Each row of a before or after table is a point. One or more steps were done to the points. Then noise was added and the rows were shuffled. The steps act on columns, c1 being the first. Write out the steps. A step turns or swaps two columns, mirrors them in a line or flattens them onto one, adds a multiple of one to another, or multiplies or shifts one. Angles are multiples of 10 degrees, from the lower column toward the higher: turns from -170 to 170, lines from 10 to 170 but not 90. Use the fewest steps. Two steps may share a column if one is a turn and the other turns, adds or multiplies; they go together, in the order done. Otherwise the lowest column goes first.

Before (11 x 3)
[[ 28  -5   5]
 [ 24 -26   6]
 [ 11  -1 -18]
 [-24  48   6]
 [ 19  46  -9]
 [ 27 -31 -37]
 [ 17  33  -2]
 [ -8 -16  38]
 [ 43 -13 -63]
 [-22  11  11]
 [  5  32 -55]]
After (11 x 3)
[[ 38  61  -9]
 [ 49 -35   7]
 [ 22  -2 -18]
 [  9  42 -55]
 [ 86 -15 -63]
 [-49  61   6]
 [ 58  -4   5]
 [-43  15  11]
 [ 32  44  -3]
 [-17 -22  39]
 [ 53 -40 -36]]
Steps: multiply c1 by 2; multiply c2 by 1.3

Before (8 x 4)
[[ 52  -5  54  17]
 [-50  60  -4  20]
 [ 24 -49  36  35]
 [-24 -31 -17 -10]
 [ 11 -56 -12 -27]
 [-24  -8  18  31]
 [ 43  54 -35 -28]
 [-35  31  24 -11]]
After (8 x 4)
[[-23 -10  31  18]
 [ 52  -4  18  55]
 [-50  58  20  -4]
 [-24 -30 -11 -16]
 [ 24 -50  35  36]
 [ 43  53 -27 -35]
 [-34  33 -13  26]
 [ 10 -54 -26 -12]]
Steps: swap c3 and c4

Before (14 x 8)
[[ -5   6  -9   9  -1  11 -12   6]
 [ -1  -9  -6  10 -11 -21  -5   1]
 [ -8   8   9  10  -9  13 -10   3]
 [-11 -18  -2   4  -4   4  -4   1]
 [-12   6  -5   7  -5  14  38  10]
 [  2   3   7 -20   3   5   7 -12]
 [-13   8   7  12  -7  -6   3   9]
 [-10   3   7   2  -5  -5   7   7]
 [-10   0 -10   5 -12  11  20   4]
 [ 15   7   9 -15  -3   4  -9  11]
 [-12  -5  -6 -26  -1  13  10  -6]
 [ -6  -4  -8   9   4  10  -2   8]
 [-14   5  -7   7  -5   3  -1   6]
 [ -4   2  -6  16  -4 -15   6   3]]
After (14 x 8)
[[ -8   9   9  11 -10  11 -25   2]
 [ -2 -13  -6  10 -10 -18 -14   1]
 [-11  -1  -5 -26  -2  13  26  -6]
 [ -7  -2 -10  11   5  10  -5   8]
 [-12   7  -4   6  -5  13  96  10]
 [-10   2   7   2  -4  -6  19   8]
 [  2   3   7 -20   2   5  18 -12]
 [-12 -16  -3   3  -4   8 -10   2]
 [-10   1  -9   5 -13  11  48   4]
 [ -4   8  -8   9   0   9 -29   6]
 [ 16   6   9 -14  -3   3 -22  11]
 [-14   6  -7   8  -5   1  -4   7]
 [-14   7   8  13  -6  -8   7   9]
 [ -4   1  -7  16  -3 -14  15   3]]
Steps: turn c2 and c6 by -10 degrees; multiply c7 by 2.5

Before (12 x 11)
[[ -4  43 -22 -18  17   1 -49 -20  47  60  -5]
 [-53 -45 -22  23  41   1 -48  16 -21  24  43]
 [-65 -27 -39 -52   0 -19 -40 -26  27  43  19]
 [ -4   2  38 -19 -32 -13 -25  16   7  64 -20]
 [ 15  -2  48 -35  10  17  -2  -9  38   0 -39]
 [ 15  16 -18  58 -60 -33  28   2 -62 -46  12]
 [-28  23  61 -19   0   1 -28 -48  21  36  14]
 [ 21   9  -1  31 -34 -46  41  53 -39 -46  79]
 [-22  21  39 -25 -26  12 -66  15  24 -12  -4]
 [ 16 -21 -16  81 -72 -23  29  19   4 -30  57]
 [ 65 -12  -2  15 -55 -18 -15 -13 -28 -14  43]
 [ 15  43  62 -45 -44  81   7   0   8  17 -15]]
After (12 x 11)
[[ 27  44 -11  28  26  -1 -50   3 -40  59  -4]
 [ 31  22  21   7 -34   6 -66 -24  -7 -13  -5]
 [-45  16  23 -45 -40 -21  27  34  44 -47  12]
 [ -7  44  36  33 -61  52   7 -29 -13  13 -14]
 [-40   9  15 -58 -28 -34  38 -19  20 -42  81]
 [  9  -1  23   5 -40 -10 -24 -26  -6  63 -22]
 [ 71 -26 -10  59  19 -12 -38 -17  10  43  18]
 [ 36 -44 -25 -29  41  -4 -45   4  47  25  41]
 [ 37  22  13  47 -31   2 -26  25  -4  41  13]
 [-71 -13  21  -2 -39 -16 -16  20  -9 -13  43]
 [-10 -22  27 -77 -44 -17  29  37 -11 -31  58]
 [  0  -3   8  30 -15  13   3 -16 -37  -2 -37]]
Steps: turn c1 and c9 by -150 degrees; flatten c3 and c5 onto the line at 120 degrees; turn c4 and c8 by 140 degrees; multiply c6 by 0.7

Before (8 x 14)
[[  8 -10 -20  23  22  -7  -2   3 -18  11  -1 -28   6  -6]
 [  5  33  -5  22   6   8  -5 -44   0  -2 -11  37  -2   6]
 [-10 -36  17  16  18  19 -26  -3  60 -17  11  -4  16   5]
 [  0 -30   3  18   8 -19   0   8  31  -3 -27  -4  15  10]
 [-42 -24   1 -35 -37  -2 -15 -13  -9   7 -52 -23   9 -53]
 [  7  16 -30   6  -2 -19  10   3  -4   9   8 -15  12  -6]
 [-21 -22  -3  -6   8  10   2   3  -9   8  -8 -18 -36  10]
 [  6 -31 -34  -1   3   4 -38  -8 -18   0   6 -27 -10  10]]
After (8 x 14)
[[-21 -25  -2  44  12   0   3  -8  -5  10  -7 -40 -36  11]
 [ -8 -36  14  64  26   0 -64  58  -8 -23   9 -12  16   8]
 [  6 -30 -33  47   3   3 -96 -18  14  -1   5 -20 -10   8]
 [  9 -13 -23  73  10 -24  -3 -17  -1  13   4 -19   6 -11]
 [ -1 -28   5  70 -10 -17  -1  31 -14   4 -27  -1  16   9]
 [  6  16 -32  55 -14 -13  27 -10  -3   8   9  -8  14  -4]
 [  3  30  -5  70   7   1 -15   6  42   2 -10  41  -4   5]
 [-39 -26   3  11 -25  25 -41  -6  15  14 -51 -66  10 -54]]
Steps: add 1 times c1 to c12; shift c4 by 50; turn c5 and c6 by -50 degrees; multiply c7 by 2.5; turn c8 and c9 by -100 degrees; turn c10 and c11 by 10 degrees

Before (8 x 20)
[[ -3 -10   2   5  17  -4   8  -3   3  -3  -8   0   5 -10   7   3 -21  -1
   16  -4]
 [ -9  12   4  -4   3   1  10  -9   5  10  -2  -1  -2  -3   2   3  -6  15
    0 -10]
 [ -6  -9   5  44   3   6   7  -3   5   8  -4   6   3  -3  -4 -12   9  -8
    6  -7]
 [  2 -10   0  -7   5  -2  -9  -7  -8  -1  -9   0   3  -2   4   0  15   3
    2  -2]
 [ -6  -1   6  -3   0   0  11  -6  -1  -3  -6  12   2  -8  -2  -5  12   1
    0   0]
 [-11  25   6  -7  12   5  10  16   0   7   1  -1   4  -4   5  -9  14  -4
   -1  -1]
 [ -6 -10   0  -7   5  -3  10   5   7   9  -1  -1  -6 -15   5   1  -4  -6
    1  -5]
 [ -9  -3   4  -7   9  -3   8  15   5  -3   4   4   5  -1   7  -7   8  -7
    8  -6]]
After (8 x 20)
[[ -6  10   6  31   3   6   7  -3   5   8  -3  -6 -95  -4  -4  15  -2  -8
    6  -7]
 [ -6   4   1  -9   5  -3  10   5   7   8  -2  -9   4 -24   4  -3   2  -6
    1  -5]
 [ -9  -7   5  -4   3   1  10 -10   5  10  -2  10   5  -5   2  -6   3  15
    0 -10]
 [  2   4   0  -2   5  -1  -9  -7  -8   0  -9  -9  22  -3   3   7 -13   2
    3  -1]
 [ -9   4   3  -1   9  -3   7  15   4  -3   4   0  26  -1   7  10  -3  -7
    8  -6]
 [ -6  11   6   0  -1   0  11  -7  -1  -3  -6   6  11 -13  -2  10  -8   1
    0   0]
 [-12 -13   6  -1  12   5  11  16   0   7   1  21  23  -7   6  15  -8  -4
   -2  -2]
 [ -4   5   2   7  16  -4   8  -3   3  -3  -8  -8  -2 -16   7 -13  16   0
   16  -4]]
Steps: mirror c2 and c12 in the line at 60 degrees; turn c4 and c13 by -50 degrees; multiply c13 by 3; multiply c14 by 1.6; turn c16 and c17 by -150 degrees

Before (11 x 24)
[[ 28  -4 -21   5  -8  14 -36  11  -1  17   1   9   6 -82  32  10  20   4
   13 -16 -21   9  -1  29]
 [-10   8 -27   4  -3  18 -44  -7  39   1  33   1  -6   7   5  18  20  20
   39 -14 -27   2 -28  24]
 [ 27  34  50  11  -4  11 -30  11 -18  -8  33  16  -6  -9  43  22  -4  15
   -2  -2 -11  -3 -30   9]
 [-14 -40  -9  52  -5 -17 -33  -4 -18 -21  21 -12  -7   9  -1  26  25  15
   17 -16 -29  23 -10  -2]
 [  2   9 -19  -4  10  18 -28  -9  22 -16  38  14  -2 -15  63  -8  13   9
   18  -5  43  10  11  25]
 [ 18  18   1  24  -9 -37 -33  -1  18  21  10   0 -61 -11  30 -20   3   5
  -48   4 -24 -14  -6  22]
 [-11 -27 -24  -5   3  23 -26 -17 -11 -21  -9  -4   4 -20   0  24   6  23
    2 -14  -5  11  43 -28]
 [-23  29  -6  11   9  -1 -29 -23  22  -6  18 -11   0  -7   7  20   6  -7
   32  30 -31  -2 -26  14]
 [-15   8 -15  -3 -11  -5 -10 -41  19  -5  38   9 -36 -25   4  19  18   7
   38   0 -20  13 -13   6]
 [-18  -7   1   3   7  -9 -12 -24 -10  -8   7   0   8  10  -5  -1   9  28
  -17   4  33  10  56  24]
 [-18  17 -23   9  -3 -14  95   3 -15 -22  20  11   2   2  -7  15   1 -10
  -32 -10  -5   6  20 -46]]
After (11 x 24)
[[-23  27  -6  14   8  -3 -29 -22  22  -9  -2 -11 -17   1   6  35   8 -10
   -6  32 -31   0 -25  15]
 [-12 -28 -28  -4   1  24 -27 -18 -13 -22   6  -3   7   0   1   0   4 -22
  -23 -14  -7  14  39 -28]
 [  2   9 -20  -4  10  15 -28  -9  23 -17 -10  12 -38  -3  64  12  15   9
  -11  -4  45  11  10  22]
 [-17  -8   0   3   5  -8 -12 -26 -10  -8  10   0  -9   2  -7 -27   7  -4
  -22   6  33   9  56  25]
 [ 27  -6 -23   2 -12  15 -36  11  -1  16   7   8   1   1  33  14  23  -5
   -8 -14 -19   8  -1  27]
 [-21  16 -26   9  -8 -16  94   2 -14 -19  -2  11 -16  -2 -11 -19   1 -22
   21 -13  -2   6  21 -45]
 [ -9   6 -23   6  -6  18 -45  -8  42   3 -13   0 -30   1   5  33  18  -7
  -31 -13 -31   2 -27  23]
 [-18 -41  -7  54  -1 -13 -32  -2 -17 -22 -10 -10 -19   0  -2  20  26 -18
  -20 -16 -32  21  -9  -2]
 [ 19  15  -1  21 -10 -36 -34  -2  17  19 -64  -2   0  -1  28 -53   3   4
   10   2 -23 -17  -8  22]
 [-15   8 -15  -4 -13  -7 -11 -44  19  -2 -44   8 -30   0   5  37  20  -6
  -20   2 -25  12 -13   6]
 [ 27  35  51   8  -3  11 -30  15 -13  -8 -14  20 -32   0  45   5  -6 -26
  -12  -3 -12   0 -29  11]]
Steps: turn c11 and c13 by -100 degrees; multiply c14 by 0; turn c18 and c19 by -110 degrees; turn c16 and c18 by -70 degrees

Before (14 x 48)
[[ 12  -6 -28  -9  24  -6  22 -28 -27   9   0   0  14 -20  12   0  -5 -21
   -6 -31  11  -9  -3  -8 -11   2  -7  20  -5  -2 -12 -33   8   5 -11 -31
  -12  16 -12   0  12 -10 -45  -4  -9  13 -15 -10]
 [ 19  36  12  -2  26   1   4  -3 -40  -3  15   3  16   0 -15  -6 -10  17
   17  18  10  -7 -22  -9 -29   3  15 -19  19 -24  -3   6  28  18  -2  14
    1 -18  -9  -4  -4  17  10 -12 -17 -10  19  11]
 [-44  -9  -3  -6  28 -15  29   2 -11 -17  -7  16  25  20  13  13  33   4
   14  -4   5  14  -3 -21 -21   7  -7  33 -14  44  16  14  -2  11   7   4
   29 -10 -13  16   1 -17  12  21  -1  -7 -27  12]
 [-17  20  18 -20  -3  26  38  -9 -18 -13 -22 -11  38 -24  -9 -32  15   7
    8   7 -11  39  -9  -1 -26  -5 -11  34 -15  17  31   6  16   2  13  13
    0   0  15  16  24  21   5 -13 -19 -24  24  26]
 [ -7  10   6  -7  15   6  -8  21 -44 -16   0  20  30 -21   5  -7  27  -5
  -28  16 -19  14   3  -6 -10 -38  -9  28   1  -4  -3  16  29 -14  38 -11
  -26 -19  21 -13  -7  12 -17   3 -31 -17 -13   8]
 [-28  -4 -10   1 -25   1  26  -2   7 -22  36  21  13 -12   1  13  -1 -21
  -24 -14  -3  -5  -5 -21  -4  15   0  36   9 -22  -2  42  -3  -7   4  -1
   28   3   5 -28   4  18 -18 -13  -3   8   3   5]
 [ 22  -7  15   0  54  29   3   2 -13  25  29  -1  36  -9  36  10 -22   1
  -15   9 -23  21  -5  -5  10   2 -22  33  -3   5 -28 -19   2  30  16  16
   10   3 -55 -19  27  10   9 -13 -22 -15  24 -21]
 [ 25  17   5 -14  24  19  16  -5 -13  -5  -1  11  -4  37 -28 -40  14  26
  -11   0   0   6  33 -17  17 -17  31   1   6  13  29 -23  11 -26  16 -20
   -1  19 -32   5   8  17  -8  32   4   1 -23 -34]
 [ 46   5  23  -3  18  22  -6   4  -8   5  21  39   3 -16 -24 -17   3   1
   24  18  11  24 -18  16 -23  -7  14  -2   9   8  -3  26 -32  21 -27  28
   -3  -5 -16   3   3  -5  30  16  10   4  -8 -12]
 [  1 -19   4  24  -8  16  19   4  17  36  -3   8   2   6 -39 -19   6  30
   -5  16  29 -16 -25 -16  20   8  12   6   5  13  18   1 -21  26  11   0
   15  12 -24   4  -5  -3 -16  50   9   3   4   7]
 [ 51   8  -2 -46  17  12 -11  -7  -9   9   8   4  14  10  -6 -13   5   5
   32  -2  -9   9  -3   0 -16  -2  12  -6 -20  -2 -27  14   4 -22  15  12
  -18   4  -4   1  -1  33 -10  -3  -9 -32 -12 -17]
 [ 30 -21  -6 -25  45  25 -26  34   0 -53   7   7 -31  16  11  -3 -13  13
   22  20  20  18  12   1 -27  11 -20  -7   7  11   6  17   8  27  -9   8
  -28  14 -14  -1  27   4   0 -15  -6   5  -7 -10]
 [ 30  33   0 -19  16  -5   3  -6 -20  -2  15 -14  27  10  -3 -11 -24   7
   14  22 -15  11   2 -20  10 -17  21 -33 -44  -6   3  16   9  -1  31   3
  -28 -20   8  27  40  12  11 -22 -28  -6   0   0]
 [  6 -23  -5  19   7  19  -8  -1 -21   4   3   8  17 -22  10  -4  -7 -25
   15  -8   1  12   4  -5  -6   5  16   3   8 -10  -4  24 -10  22   4   7
   -7   5 -29   1  -2  -3   9 -22  -2   2   9  -6]]
After (14 x 48)
[[-45  -7  44  10  29 -14  29   2 -11 -20  -8  17  26  20  13  -1  34   4
   13  -4   3  13  -3 -23 -41   8  -7  31 -15  24  18 -10   0   8  18   4
   27 -11 -13  21   7 -14  12  21  -2  -2   4  12]
 [ 28  33  -5  24  16  -7   2  -7 -18  -2  13 -13  27  11  -4 -24 -24   7
   15  22 -16  10   3 -19 -10 -17  21 -31 -44  -1   4  -9  10  -1  78   4
  -27 -19   9  12  26  10  12 -21 -25  33   4  -1]
 [-29  -4 -12  17 -26   0  28  -1   7 -20  35  21  11 -12   1  29  -1 -23
  -24 -13   0  -6  -4 -23 -25  16  -2  37   9 -19  -1 -38  -1  -6   6  -2
   29   3   7 -14  -3  18 -16 -10  -4   9   6   4]
 [  7 -23  -8 -10   6  20  -6   2 -21   4   4   8  18 -23   9  -3  -9 -25
   16  -7   0  12   2  -5 -26   4  17   4   6 -11  -3 -28 -10  24   6   6
   -7   6 -30  -3  -5  -4   8 -21  -2  -1  -4  -7]
 [ 24  16  16   6  24  22  17  -4 -15  -5  -1   9  -2  40 -28 -36  12  29
  -11  -1   1   7  33 -18  -2 -16  32   2   6  17  29  29  11 -26  40 -21
    0  20 -32 -19  11  17  -8  37   5   4  13 -35]
 [ 12  -6  20  -5  24  -5  21 -30 -23   7   0  -4  15 -20  12   1  -4 -20
   -6 -30  11  -9  -2  -6 -33   2  -7  20  -1 -22 -11  34   9   5 -28 -31
  -13  16 -15   0   5 -10 -46  -5  -8  18  14  -9]
 [  1 -19   4 -24 -10  18  20   2  18  34  -4   8   2   6 -39 -17   5  31
   -4  15  28 -16 -27 -15  -2   9  10   7   5   9  14  -8 -18  25  26   0
   16  14 -24  -9  -4  -3 -18  50  11  -4  -9   6]
 [ 29 -19  16  32  43  23 -26  36  -1 -54   8   7 -32  18  11  -3 -13  13
   22  20  20  18  12   0 -46  11 -21  -8   6   1   4  -6   6  27 -21   7
  -28  14 -16  -2   5   2  -1 -14  -4  24  -2 -10]
 [ 19  34 -32   5  26   2   3  -2 -41  -5  15   5  17   1 -17  -4 -11  15
   17  19  10  -6 -21 -10 -49   3  15 -16  17  -2  -4  -4  29  18  -4  14
    2 -18  -8  -7   2  18   9 -12 -18  -9  -5  12]
 [ 24  -7 -13  -7  54  30   4  -1 -13  29  30  -3  37 -11  35  20 -21   2
  -17   9 -22  21  -8  -5  -9   3 -20  34  -5   7 -28  18   2  30  38  16
   10   6 -56 -10  23   9   8 -13 -21  16 -23 -22]
 [ 51  10   4  48  17  13 -10  -6  -9   7  10   3  14  12  -6 -12   7   7
   33  -3  -9  12  -2   1 -38  -4  12  -5 -20   3 -26   1   5 -22  38  11
  -19   2  -6  -8  23  34 -13  -3  -8 -15  10 -19]
 [ 47   4  -1  12  16  22  -5   6  -8   3  21  39   3 -16 -25 -15   3   0
   26  18   9  26 -18  15 -44  -7  15  -3   7  24  -1 -24 -28  22 -67  28
   -6  -5 -17 -11 -10  -6  29  15   8   4   4 -10]
 [-18  20  -7  23  -2  26  36  -7 -20 -11 -21 -10  38 -25  -8 -34  15   8
    8   8 -11  39 -12  -1 -45  -7 -12  33 -16  16  31   0  15   4  33  12
    0   0  15  -8  28  21   8 -12 -19   9 -28  28]
 [ -7   9   0  13  13   6 -10  22 -46 -17   0  21  30 -24   5   6  26  -4
  -28  16 -20  13   2  -6 -29 -37  -9  29   1   7  -4 -13  29 -15  95 -11
  -26 -19  19 -15  16  12 -20   7 -31 -14  11   7]]
Steps: turn c30 and c47 by -150 degrees; turn c3 and c30 by 120 degrees; turn c4 and c32 by -160 degrees; turn c16 and c40 by 40 degrees; shift c25 by -20; multiply c35 by 2.5; turn c41 and c46 by 60 degrees; add -0.3 times c36 to c41
